Rows are points. The last column is the point's height on a tilted bowl or saddle (a function of degree 2), plus a little noise. Count its main directions that bend up, bend down and stay straight.

Points (10 x 3):
[[-13 -15  -6]
 [ 10 -60 -60]
 [-17   2  -4]
 [ -7 -10  -1]
 [ -2  18  -4]
 [ 17   3  -5]
 [-20  45 -36]
 [ 34  -2 -19]
 [-10  17  -5]
 [-35 -19 -26]]
Directions: 0 up, 2 down, 0 straight

Points (18 x 4):
[[ 18  11   2  -8]
 [-16 -29 -14 -30]
 [ 38  51 -31 -23]
 [-21  40   2 -22]
 [ 39  34   0 -17]
 [ 14 -10   4 -16]
 [  1  22  -2  -6]
 [ 13  30  22 -18]
 [ 27  14 -39 -16]
 [ 21   1 -28 -12]
 [-12  17  42 -38]
 [ 22 -31 -28 -33]
 [-16  24 -54 -43]
 [-10  21  13 -13]
 [  9  16 -55 -28]
 [ 36 -23  -8 -33]
 [ -1 -40 -48 -52]
 [  5  36 -45 -24]]
Directions: 0 up, 3 down, 0 straight

Points (24 x 5):
[[-19  -7 -12 -14   6]
 [-18  14  16 -10  -3]
 [ -3   3 -43 -52  60]
 [ 18  17  -4  -3   7]
 [-28  -6 -31 -18  23]
 [ 17   0  -9 -29  17]
 [ -2  18   7  13  -2]
 [ -6  27  20  -5   5]
 [  6  14   8   3   0]
 [-33  15 -17   7   2]
 [ 28  -3  17   4  -5]
 [ 17  15 -30  -4  19]
 [ -2  60  15   1  33]
 [ 32  34   8 -29  24]
 [ 53 -13   3 -18   9]
 [ 15 -27  -1  -7   3]
 [ 38  31 -26 -21  25]
 [  3 -11  47  29 -19]
 [ 39  34 -17 -22  23]
 [ 16 -19  -5  -9   7]
 [-33 -31 -48  -7  49]
 [-16 -20  -6 -31   5]
 [-10   8 -14 -14  11]
 [  7 -22 -15  22  11]]
Directions: 2 up, 1 down, 1 straight

Points:
[[  7 -24 -10   2  11]
 [-16  -6   2  30  22]
 [-29   2  -8 -60 -39]
 [-32  22   8 -25  -4]
 [-36 -13  21 -14  22]
 [ 24  25 -25  53 -60]
 [-37  -1 -20   6  11]
 [ 16  15 -27 -19  -3]
 [ 17 -17  16  -3   7]
 [-12  32  30   8  -9]
 [-14   9 -19 -13   1]
 [ 10  17 -44  -3 -23]
 [  5 -23  -6 -39 -15]
 [  5  -5   1   0  12]
 [  3 -35 -10 -24  -2]
 [-15  14  30   6   5]
 [ -2  25   2 -19   7]
 [  9  11   6  -6   9]
 [-32  -6   3 -23   8]
 [  3 -30   1   4  21]
 [-28  -5   0 -26   4]]
Directions: 1 up, 3 down, 0 straight

Points, 39 rows:
[[-16 -13  10   2 -11  15  -6]
 [  5 -21  24  -1 -30 -22 -19]
 [-24  13  -7   8  19  25  19]
 [ -9 -31  16   3  46   1  34]
 [-23  -4 -25 -14 -42   1  30]
 [  5  29   8   9  36 -42  17]
 [  5  31  26 -14  14  24  -8]
 [  5   9  36  12  -4  15 -14]
 [-13  14  -9  21 -17  -3   6]
 [  3 -16   9 -10 -10  13 -10]
 [ 20 -24   4  -8 -12  -8  -1]
 [ -2   2 -21 -19  -7   5  27]
 [  1  16  24 -19  15  39   0]
 [ -1  -8  -7  -7  10 -18  19]
 [-31  11  60   4  17 -32  51]
 [  6  -8  23 -16  13  17   6]
 [  3 -26   2 -11 -36  -6 -17]
 [ -9 -46   9   3   3   2   6]
 [-16  22  -5 -36 -16  18  37]
 [ 10  19   2 -11   1 -17   0]
 [-34   5 -21  28   7  14  53]
 [ 35   2   5  -6  -5 -15   3]
 [ 15   5  17  20  30  13  10]
 [ 26  -7  25  23  -7  -5  -8]
 [-42   6  10  -5 -57 -23  38]
 [  7  16 -18 -33 -58 -31  19]
 [ 21  -4  -4 -10 -11  10  -5]
 [ 11   1   7  12 -35  24 -32]
 [ -4 -46   5 -15 -34  -8  -8]
 [ 11  23   4   1  -7   5 -17]
 [ 10  -2 -15  10   5  -9  20]
 [ -6 -25 -30  15 -19  17  27]
 [-26   8  -2   9  40  49  22]
 [ 23  20   1  -5  14  20  -1]
 [-21  37 -25 -12   5  -7  51]
 [  3 -11 -38  12   8  14  60]
 [ -7 -10 -33   8 -26  37  23]
 [ 23  23  23   0  16 -32   1]
 [  6  -8  -4  -4  -9  37 -12]]
Directions: 3 up, 0 down, 3 straight

Points, 46 rows:
[[ -3  15 -21  -7 -10  -7  11]
 [-12 -16  -9 -35   9   1  -2]
 [ 17 -13  24   7   6 -11  15]
 [ 45  25  13 -18   7 -28  26]
 [ 14 -11  42 -10   7  -6  30]
 [-38   4  -3  19   7 -27  31]
 [-37  23   1   3  -2 -27  39]
 [-30  40  40  11 -13  23  58]
 [ 24  -5 -15 -40 -13 -16  10]
 [-16  -8 -24  32   6 -13  14]
 [-16  14  28 -19  17  18  31]
 [-25  -4 -34 -22  -5  12   6]
 [-22 -13  18 -11   7  18  15]
 [ -4  -5   3   8 -34 -15  14]
 [  3  17  21 -19 -16  -3  27]
 [ 13  11  36   2  27  -6  21]
 [-53 -16  12 -37  40 -16  34]
 [-29  -5   0 -15 -13  18  12]
 [ 21  20 -33   7  10 -20  16]
 [ 12   7  20  22 -16 -24  21]
 [ -3   8 -32   1 -34   1  12]
 [-33  15 -21   3  20  44  46]
 [  6  11  26  39 -13   5  15]
 [-13  22   9 -20 -15  -5  27]
 [ -3 -14  -6  -8   4  -7   1]
 [-13  28  19 -15 -20  35  43]
 [ -8 -24 -25 -11  -9  -8  -2]
 [ -9  16  -6   4   2  23  16]
 [ 16   3   3   3  -1  -3   5]
 [ -2  16 -21 -13  27 -22  11]
 [  6  22   8 -17 -19  60  55]
 [ -4  33   1  -7 -57   9  42]
 [-46  -3  -6 -23   2   9  18]
 [-15 -17  -5 -13  13 -13   3]
 [ 20   0  -6   8  31 -13   7]
 [ -2  37  19 -12  -1 -11  32]
 [ -3  -6  29  34 -14 -23  24]
 [ 53  -7 -45 -12   3  51  51]
 [-28 -50  19 -47 -18 -22  33]
 [ 29 -36 -31 -43  -5  42  11]
 [ -6  48  20   4  12  -6  33]
 [-14 -28   8  -5  16  12   7]
 [ 11 -28  -3 -14 -19   6   1]
 [ 30  -5 -25 -51  -1   5   3]
 [ -7  11   6 -12   2 -19  16]
 [-12  38   3 -15  20  44  52]]
Directions: 4 up, 0 down, 2 straight

Points, 68 rows:
[[ 53  -2  -7 -44   0 -31   1  10 -56]
 [  0  -3   0  28 -25  32   3   6 -19]
 [  6  -8  17  29 -23  15   4   9  -9]
 [ 45  -9 -11  37  24  -8  -1  -2 -33]
 [-17 -37  17  -2 -22  37  30  34 -37]
 [-14 -16  -1  -9   8  18 -13 -11  -3]
 [ -4  30   8  -2  -2  -1 -15  11   5]
 [-16 -24   5 -12 -27 -11   4  10 -17]
 [ 25   3  -5 -13 -16  -6  10  18 -13]
 [ 13   0   8  -5  -1  -4  34 -36 -26]
 [-26 -16   5 -15  13  12  -2   2   4]
 [ -5  26   3   3  11  37   0   4  -3]
 [-33   6  20  21  -3  17  15 -40  -9]
 [ 40  20 -26 -47  -6   7 -10   3 -51]
 [-50  -8 -22 -41  42  27   5   7 -35]
 [-20  15  10  29   2  -4  -1 -26  -9]
 [  2  23  21  -4  31  53   7  -2 -26]
 [ -9 -46  27  -2  -4 -24 -27  -4 -35]
 [  2 -27  11 -13  -8 -26  -4 -19 -25]
 [ 25 -40  34  16  26   3 -51 -31 -60]
 [ -1   1 -11  15 -12  -5  -9  20  -8]
 [ -4  -3  -9  -2  -6   1  26   7  -6]
 [-17  13   7 -13  -3  -8  22   1   8]
 [-16  -5   6  -1  10   6   6 -24   1]
 [-32 -23 -19 -18 -18 -26  13  -7 -44]
 [  4  -3  -3  -8   1  -2  33 -38 -30]
 [ 37 -20  20 -19  29   0  -2  29 -41]
 [ -4   0  10   8   8  -5  34  -3  -4]
 [ -8  12  21  14 -21  -2   1 -23   0]
 [  0  24 -10 -11  14   7  -2  -7  -1]
 [  5 -34  23   0  20  21 -10  -6 -17]
 [-23 -13  14  17 -13  -1 -15  -7   0]
 [-11   8 -24 -10  -2  14  33  -8 -19]
 [ -1   0   5  24  16   9   3 -32 -18]
 [ 13 -28  14  33  -6   2   0  48 -44]
 [  2 -26   4   6  24 -38  -3  -1 -35]
 [  7   6   9  10  32  11 -19   0  -8]
 [ -6  22  36   0  16 -16 -23   0  -6]
 [ 15  12 -13   0   6  22  30 -10 -21]
 [ -5  10 -20 -59   5 -10   6  18 -47]
 [-28 -25 -20   1  12  15 -19 -19 -30]
 [  2   7   7 -10   4 -13  -8  23  -1]
 [ 15   9  39  -1 -26 -21 -25  10 -16]
 [ -7 -18  -1  15  25   5 -19  -4 -14]
 [ 14  13 -21 -30  -5  -5 -39   1 -32]
 [-13 -31 -23   6  31   2   1 -14 -47]
 [ 26  -2   0  27  16  -3  16  11 -17]
 [ -7 -14 -34  28 -12   3  12  -6 -43]
 [-14 -16  18  12  -8  27  60 -10 -29]
 [-13 -10  -5   5  25  20  16 -18 -17]
 [ 13  -9  18  -8 -12  -4  -3  11   1]
 [  5  10 -29   0   3 -11  -1  -9 -18]
 [ -3   7  -5   4  -9  -1   0   4   5]
 [ 17  18  -1  17  29 -26   0 -27 -27]
 [ -3  39  -6  18  -1 -14   7 -13 -11]
 [-12  -5  30 -12   2  -8 -17 -18   1]
 [ -5 -24   6  21  -3  -3   7  -9 -11]
 [  0 -15  12 -14 -40  11  18  16 -20]
 [ 13   6   7 -32 -15 -23  -8 -22 -25]
 [  5 -15 -15  19  36  15  27   8 -46]
 [ -9  10   4 -15  29  25  -7 -10  -4]
 [ 22   9  16  -3 -15 -16   7 -21  -7]
 [ 25   6  -5  -7  16 -40  32  -5 -37]
 [ -4  28  -3  34  44  10   4   0 -35]
 [-13 -16  18  11  -3  -3  -5 -22  -1]
 [ -6  -6   4 -21  -8   8   4 -28  -7]
 [  4 -12  21 -19   2 -40 -27  24 -37]
 [  9  13   0   4  -5 -20 -18 -27 -13]]
Directions: 0 up, 7 down, 1 straight
